Every row gives one point. Each copy is the shape, with its points in the same order, turned, moved and blurred by noise. Is it also mirrored, or only turned?

Shape, 5 rows:
[[  9 -48]
 [-23  77]
 [  3 -29]
 [ 31  59]
 [ 11 -53]]
Copy 1, 5 rows:
[[ 38 -38]
 [-56  57]
 [ 21 -23]
 [ -7  64]
 [ 40 -33]]
Copy 1 is: only turned
Copy 2:
[[-33 -36]
 [ 71  49]
 [-13 -24]
 [ 77 -11]
 [-34 -38]]
Copy 2 is: only turned
Copy 3, 5 rows:
[[-32   1]
 [ 89 -39]
 [-10  -8]
 [ 76  14]
 [-31   5]]
Copy 3 is: mirrored
Copy 4, 5 rows:
[[ -5 -62]
 [-10  60]
 [ -3 -48]
 [ 42  37]
 [  8 -73]]
Copy 4 is: only turned

Shape, 9 rows:
[[-29  21  11]
 [ -8  -9 -16]
 [-13  12 -37]
 [-29  -1  13]
 [  3   8   9]
 [ 24   4   5]
 [-28  20  11]
 [104 -11 -31]
 [-32 -12  15]]
Copy 1, 9 rows:
[[-16  -8  22]
 [  4   6 -16]
 [ -3  30  -6]
 [-10 -21   5]
 [ 23 -16   3]
 [ 42 -14  -5]
 [-13 -10  19]
 [111  21 -38]
 [-19 -26  -7]]
Copy 1 is: only turned
Copy 2, 9 rows:
[[  22   20   26]
 [  -4    6  -13]
 [  -8   35  -17]
 [  13    3   28]
 [  31    8   -6]
 [  36    3  -29]
 [  19   23   22]
 [  39  -13 -121]
 [   1   -6   29]]
Copy 2 is: only turned

Shape, 12 rows:
[[ 25 -40 -19 -45 -25  35]
 [-42  62 -91 -39  26 -60]
 [ 47  -6  16 -69  32 -27]
 [ 34  53  13 -29  25  31]
 [-26  14 -34  35  48 -51]
 [ -9   5 -85 -33 -20  31]
 [ 15 -35 -23  19 -38 -15]
 [ -1 -37 -60 -38  45  40]
 [ 58  24 -41   0 -54  46]
 [ 33  60  24  33  28  52]
 [ -5 -29  11   9 -34   3]
 [ 48 -25 -90   0 -49 -64]]
Copy 1:
[[ -34  -52  -23  -32   22   28]
 [ -10   14   36  -83   82 -103]
 [  28  -75    3  -54  -17  -33]
 [  43   -1  -41  -70   -6  -13]
 [  20   21   26   11   37  -79]
 [ -35   -7  -18  -59   84   -2]
 [ -21   -6   31    7   27   23]
 [ -18  -50  -57  -13   70  -32]
 [  11    9   -8  -60   46   67]
 [  63   48  -53  -30   -8    4]
 [ -32    0    8    2   -6   12]
 [  -7  -34   94  -25   85   19]]
Copy 1 is: mirrored
Copy 2 (12 x 6):
[[  -3  -56  -17  -35  -36  -34]
 [ -34   30  -92  -29   92   11]
 [  36   12   16  -19   20  -45]
 [ -31    7   43  -24   16    9]
 [ -30   23  -61   55   43    4]
 [ -51  -53  -59  -48   11   -7]
 [ -28   -3  -57   12  -53  -28]
 [ -14  -79  -27   -1   38  -29]
 [ -83  -16   -8  -55  -49  -34]
 [ -70    4   54   19  -12   30]
 [  -2   -9  -37    9  -57    9]
 [ -50   28 -103  -17  -21  -81]]
Copy 2 is: mirrored
Copy 3 (12 x 6):
[[  35  -50    9   16  -68  -17]
 [  18  103  -71   53  -14  -15]
 [  53   22    4  -51  -60  -19]
 [  66  -10  -73  -42   -9  -23]
 [  18   51   -3   25   61   -4]
 [  36  -11  -58   72  -52   -9]
 [  20  -27   18   35  -12  -69]
 [  60  -15  -16   39  -35   43]
 [  72  -58  -57   29  -38  -75]
 [  61  -41  -77  -41   38  -21]
 [   0  -51   11    1    3  -39]
 [  62   35   15   64  -50 -105]]
Copy 3 is: mirrored

Shape (14 x 8):
[[ -20   37   17   47  -51  -57    8    1]
 [  66   33   16   65  -26   34  -50  -56]
 [  -8  -54  -17   -7  -35    0   10  -33]
 [  27  -25  -19   -8   39  -58    7   73]
 [ -22   24    6   61   17    7   78  -54]
 [ -24  -29 -100  -24   63  -17   29   68]
 [  69  -36  -47   -6  -45  -13   40    6]
 [ -57   -3  -41   20  -15   41   10  -13]
 [ -20   10    2   36   64   55   29   52]
 [  -5   16   22  -13   34   -4   51   25]
 [ -60   27  -68  -21   19  -10  -12  -61]
 [ -50  -26    1   34    9   -7   19   14]
 [ -41  -56  -53   41  -33  -46   -3  -66]
 [  34   61    0  -39  -71   22   54  -53]]
Copy 1:
[[ -11    0   44    2  -32  -10   46  -25]
 [  -4   33   23  -76   72   -3  -16  -42]
 [   7  -43  -31  -42  -25   56   -8    0]
 [  36  -15  -23   65  -30  -19  -47   38]
 [  24   16  -18  -34   18   23   94   39]
 [  26   24  -51   71  -45   69  -48   88]
 [  51   -3   -6  -58  -52   11  -49   34]
 [ -16    0    0   -9    7   98   21   30]
 [  18   -1    5   42   68   35    3   81]
 [  -6  -22  -17   14    7  -11   20   77]
 [ -62   48  -56   -2  -26   76   21   11]
 [  14  -29   -8   30    3   49   29   13]
 [  25   -4  -40  -25  -50   84   30  -55]
 [ -50    2   13 -114  -33   -7   16   56]]
Copy 1 is: only turned
Copy 2 (14 x 8):
[[ 32  57   9 -19 -42 -49 -57  -6]
 [121 -22   8 -12 -15  24   8 -14]
 [  3  41 -33  12 -14 -32  51 -22]
 [-10  32   8  32  56 -74  -5  68]
 [ 17  73  -4  24 -60  54 -26   6]
 [-69  -5 -22  76   5 -54  38  86]
 [ 67  53 -50  21 -11 -52  60  45]
 [-33   7   6   8 -75  -6  34  -9]
 [-23  19  71  43 -20  24  10  67]
 [-18  65  18 -12   6   8  -6  63]
 [-51 -35 -61  -4 -60   7  -6   5]
 [-24  38  28  38 -26 -16  -1  -6]
 [ -8  18 -61  45 -46 -39   1 -62]
 [ 53  69 -45 -81 -74   5  36  39]]
Copy 2 is: only turned
